Each row is a point. Each copy is the shape, with its points in the same order, stretched, turned, moved and blurred by noise. Say if it was mirrored as well.
(in the rows, 100 means zero)

Shape:
100 98 105
136 107 137
138 101 131
95 87 37
91 110 123
109 103 34
99 95 129
121 77 100
93 111 117
Copy 1 (9 x 3):
98 96 111
78 116 163
80 107 161
120 42 82
91 107 103
104 39 95
101 117 114
115 95 139
92 107 102
Copy 1 is: mirrored
Copy 2 (9 x 3):
97 90 107
152 52 133
140 46 141
16 133 138
134 92 78
27 145 160
121 64 88
83 59 129
120 93 94
Copy 2 is: mirrored

Shape, 10 rows:
78 89 134 74 75 81
94 80 144 66 71 73
130 130 121 79 111 89
135 78 73 76 94 91
111 30 105 172 127 110
120 58 84 158 115 76
137 79 113 66 112 94
95 99 123 57 83 108
60 100 117 36 86 89
127 87 87 85 66 116
Copy 1 (10 x 6):
97 81 108 148 118 80
82 89 122 151 114 68
87 84 97 93 71 74
75 151 84 112 51 93
102 147 180 125 119 143
118 175 156 113 101 117
68 109 106 126 64 92
76 67 86 140 89 83
92 50 57 155 88 83
58 127 81 111 83 95
Copy 1 is: only turned
Copy 2 (10 x 6):
86 86 111 99 109 61
90 66 115 111 104 59
116 73 116 86 130 108
78 61 94 78 86 120
91 132 10 195 87 173
78 112 6 140 105 156
94 57 121 110 105 117
96 74 137 97 96 81
51 89 151 71 100 52
120 64 104 89 68 104
Copy 2 is: only turned

Shape, 15 rows:
118 131 120 106 104 89 78 82 86
97 117 119 118 114 89 113 80 97
136 107 88 102 64 111 93 99 113
111 127 103 89 92 61 111 93 86
96 114 107 121 92 105 90 114 108
85 92 109 83 148 111 127 149 107
80 95 88 80 125 105 107 118 84
113 97 93 92 111 100 68 90 127
141 89 102 100 66 115 63 113 132
64 83 91 75 133 126 144 118 90
57 98 104 85 117 85 120 111 115
128 83 95 126 83 66 99 88 81
51 105 65 91 133 101 101 137 93
101 96 131 98 86 94 112 83 75
142 109 72 105 103 127 89 98 143
Copy 1, 15 rows:
87 115 90 116 78 85 69 57 104
85 110 91 140 93 94 91 97 119
126 107 105 83 78 86 100 78 62
73 92 96 110 82 60 74 92 79
117 114 86 94 87 101 79 113 103
103 94 113 102 160 127 62 155 103
90 100 109 76 148 104 74 118 111
116 87 77 103 130 88 83 70 92
144 89 91 73 83 103 85 65 64
82 103 116 88 170 132 97 151 119
77 84 68 100 140 102 81 147 113
116 80 128 102 74 63 98 74 97
104 108 91 63 167 89 65 157 119
71 96 105 102 79 111 93 79 112
151 115 102 115 122 88 105 87 63
Copy 1 is: mirrored
Copy 2 (15 x 9):
104 93 103 75 127 112 61 76 69
102 77 80 87 103 110 104 60 74
73 121 115 137 94 120 59 113 104
58 103 94 83 107 95 92 81 75
114 96 116 109 98 88 96 73 99
136 67 143 88 57 103 171 95 119
126 104 115 76 95 108 145 106 121
112 88 106 101 95 98 67 129 107
103 98 141 153 87 101 40 137 97
127 86 104 95 85 119 195 102 138
111 64 91 93 93 62 158 91 109
81 137 82 107 88 114 66 87 48
135 111 118 63 80 77 165 86 152
100 88 87 103 130 117 109 90 56
89 107 119 136 61 131 52 119 140
Copy 2 is: only turned

Shape (15 x 12):
98 103 103 113 103 90 137 128 57 106 118 65
101 84 150 120 76 153 99 134 110 76 112 70
85 81 103 76 126 122 149 61 119 126 62 132
88 113 126 81 122 151 78 77 101 70 59 84
62 106 153 100 142 89 96 74 98 130 106 76
127 85 92 82 121 80 104 131 138 72 133 116
59 71 115 61 129 77 109 97 91 135 108 131
116 124 101 140 113 155 63 103 86 117 128 101
116 128 81 122 92 114 86 59 83 70 59 133
108 91 133 99 106 105 147 99 82 90 137 64
131 97 94 132 94 146 130 91 121 134 76 71
106 79 86 71 104 85 74 70 143 90 116 95
46 79 79 134 114 106 74 96 95 64 114 101
100 65 130 134 126 104 69 85 89 83 111 65
55 75 157 113 107 142 142 110 126 134 89 84
Copy 1:
63 66 132 94 70 115 99 113 95 95 89 86
49 112 150 170 114 168 56 70 118 75 113 114
81 50 77 91 162 94 176 69 83 68 46 120
78 62 52 155 121 162 96 84 165 113 98 128
63 66 110 99 84 72 130 64 177 74 84 74
83 151 149 117 92 91 119 141 62 105 87 89
83 76 105 77 117 33 102 81 89 78 53 66
121 76 108 176 103 104 90 120 159 63 170 89
140 87 48 118 122 120 126 65 98 132 153 108
56 87 138 104 62 107 108 107 89 88 73 136
97 80 122 116 141 171 166 99 119 41 121 127
124 156 92 88 82 113 118 108 92 61 82 109
79 114 52 115 64 122 68 59 113 51 107 62
50 133 86 104 71 121 86 73 165 65 143 104
33 56 151 133 151 126 120 36 124 37 54 87
Copy 1 is: only turned
Copy 2:
117 118 123 143 114 148 99 76 130 83 110 97
76 135 22 100 150 66 112 56 82 92 127 102
59 62 147 111 68 93 112 90 93 39 71 56
85 80 72 106 169 39 108 48 121 99 82 67
77 32 63 151 147 124 103 106 124 87 70 60
90 127 109 84 108 82 131 105 78 153 63 105
105 52 131 139 110 105 105 149 94 63 66 75
89 122 61 68 129 112 80 87 159 113 64 67
120 88 141 41 109 91 89 77 124 114 105 63
99 112 87 132 137 147 122 51 102 74 80 101
72 112 92 100 38 105 104 45 134 71 80 80
113 81 73 79 102 77 140 98 100 135 35 115
92 63 89 64 146 87 96 116 125 122 120 133
93 69 61 102 162 95 78 71 110 127 66 129
31 68 51 145 101 88 111 88 85 38 121 71
Copy 2 is: mirrored
Copy 3, 15 rows:
99 124 54 70 84 118 87 125 62 113 119 87
26 95 95 113 78 70 81 104 72 105 97 161
138 118 133 133 146 121 44 34 69 48 72 100
82 125 86 141 94 123 125 74 92 72 113 183
123 144 81 108 45 54 113 83 27 46 76 125
121 70 129 95 82 88 87 102 109 85 137 84
145 169 129 128 78 69 67 68 65 86 88 49
80 117 95 122 102 82 107 170 68 79 126 118
142 90 108 137 177 127 120 109 100 108 112 141
71 93 41 72 100 75 87 85 70 91 126 103
82 86 99 84 137 117 50 113 75 32 67 132
124 84 104 115 88 57 86 92 141 47 79 106
125 110 94 151 76 80 50 128 99 114 104 156
88 125 68 80 75 41 97 126 72 81 113 165
72 133 112 113 74 80 35 50 21 62 50 138
Copy 3 is: mirrored

Shape, 18 rows:
108 93 103 84 105 107 124 94 110 85 98 97
108 92 118 101 60 112 90 99 109 101 95 97
87 87 92 112 102 116 94 115 113 119 99 103
93 87 113 94 88 116 94 145 115 83 103 92
116 89 109 89 112 112 150 102 100 98 93 114
100 147 98 100 93 113 95 97 92 101 114 107
103 127 118 95 102 89 123 131 81 100 91 97
92 80 112 110 111 79 91 132 108 88 100 94
105 108 61 109 108 104 105 120 84 95 96 121
127 85 118 134 98 86 100 100 111 88 99 101
84 98 110 114 36 105 96 95 114 103 93 103
94 129 116 94 107 67 98 122 88 97 92 98
95 90 108 145 82 107 96 110 111 100 195 117
94 89 109 90 87 103 99 104 86 94 95 159
118 86 97 85 103 109 98 96 59 135 105 119
94 100 105 108 109 115 104 94 51 95 98 129
105 81 93 95 109 95 93 110 93 85 93 94
125 103 118 88 104 107 89 94 100 126 92 95
Copy 1 (18 x 12):
99 92 114 132 111 115 100 97 107 83 102 98
121 108 104 125 104 110 103 110 61 114 101 105
94 83 101 108 98 86 109 111 104 130 84 99
87 87 95 127 92 91 86 98 83 135 113 98
77 92 111 132 112 119 108 118 111 64 80 94
109 68 116 89 104 125 121 133 113 95 109 115
77 58 89 110 104 119 123 137 106 73 104 119
91 85 73 108 99 70 85 113 104 123 121 100
83 75 91 81 95 100 114 90 117 96 69 94
118 118 83 106 83 90 89 130 107 100 114 90
136 93 87 127 103 115 98 104 62 116 76 108
87 59 76 100 117 110 116 128 114 88 117 128
124 67 112 70 76 75 86 148 99 119 123 39
78 95 89 90 132 105 75 109 81 95 51 108
73 87 108 86 129 89 141 118 64 79 64 100
79 75 106 91 100 92 89 129 99 76 71 120
91 95 88 109 99 83 100 81 91 98 101 108
100 105 116 110 120 107 140 129 85 98 107 114
Copy 1 is: mirrored
Copy 2 (18 x 12):
90 99 100 118 101 77 121 101 82 110 84 98
88 120 104 109 98 92 111 103 112 97 112 86
96 83 104 101 77 86 94 104 100 98 98 87
100 86 98 104 72 91 114 146 118 112 87 96
74 87 130 129 95 56 110 110 63 105 83 79
74 110 104 73 76 115 102 105 94 129 121 102
81 102 122 89 91 85 75 148 88 137 101 85
122 85 77 98 98 90 88 141 98 98 80 70
62 55 88 69 80 72 99 113 103 113 112 66
91 96 75 127 111 82 104 106 80 81 111 60
71 135 98 104 83 96 94 97 125 96 110 63
109 114 89 71 96 98 75 142 93 128 100 78
75 81 117 85 85 150 99 116 58 46 73 64
112 86 109 73 72 65 107 115 88 104 106 25
102 72 148 60 124 80 90 93 86 98 118 77
101 55 134 74 107 79 95 95 85 125 119 42
111 75 84 88 115 79 110 111 105 105 96 81
114 111 115 97 109 89 102 99 89 107 122 112
Copy 2 is: only turned
Copy 3, 18 rows:
106 96 92 90 109 109 81 80 92 101 108 85
86 104 99 88 85 130 76 106 94 74 120 79
95 125 103 117 95 100 90 117 109 126 102 72
78 115 121 111 102 126 81 88 114 117 98 78
103 98 86 66 96 100 66 80 85 128 118 94
107 92 104 92 77 107 119 86 88 88 111 103
73 70 112 85 85 83 82 76 77 113 100 98
81 113 128 112 127 89 84 115 101 109 88 75
103 81 110 92 99 79 105 100 109 128 96 112
89 109 115 88 133 120 81 137 75 97 111 91
88 101 105 85 69 118 72 101 105 82 152 67
81 82 128 105 97 71 89 83 81 87 92 93
94 168 93 52 129 157 141 125 113 128 153 67
122 122 124 65 64 83 82 103 107 84 116 87
90 92 80 66 81 89 91 117 88 103 74 95
119 79 110 59 81 85 105 106 95 110 86 74
96 84 105 100 119 93 86 106 105 101 76 88
88 109 89 100 94 108 84 111 70 73 75 98
Copy 3 is: mirrored
Copy 4 (18 x 12):
101 75 82 78 108 83 98 96 106 90 114 103
96 84 104 89 105 90 99 99 97 91 79 64
94 110 120 115 114 78 123 105 101 94 100 93
131 102 107 83 120 81 120 99 107 102 104 64
106 65 82 82 103 105 124 104 122 97 116 111
71 98 112 117 108 108 101 131 113 124 116 86
109 87 125 81 108 132 128 113 117 125 118 99
122 111 127 82 120 92 106 92 112 89 119 110
101 121 112 98 80 106 124 113 117 128 111 115
104 79 121 97 98 98 93 105 115 67 116 103
80 100 113 70 95 81 115 100 90 90 64 43
102 102 131 85 118 129 106 95 118 115 125 109
84 119 139 89 113 46 90 164 161 75 112 83
107 131 75 89 101 129 123 101 142 104 98 101
92 96 100 108 104 125 102 114 121 125 78 145
91 108 94 108 100 141 112 138 114 108 106 128
115 103 103 85 104 96 92 92 99 98 106 119
96 72 105 126 122 109 90 93 106 99 101 113
Copy 4 is: only turned
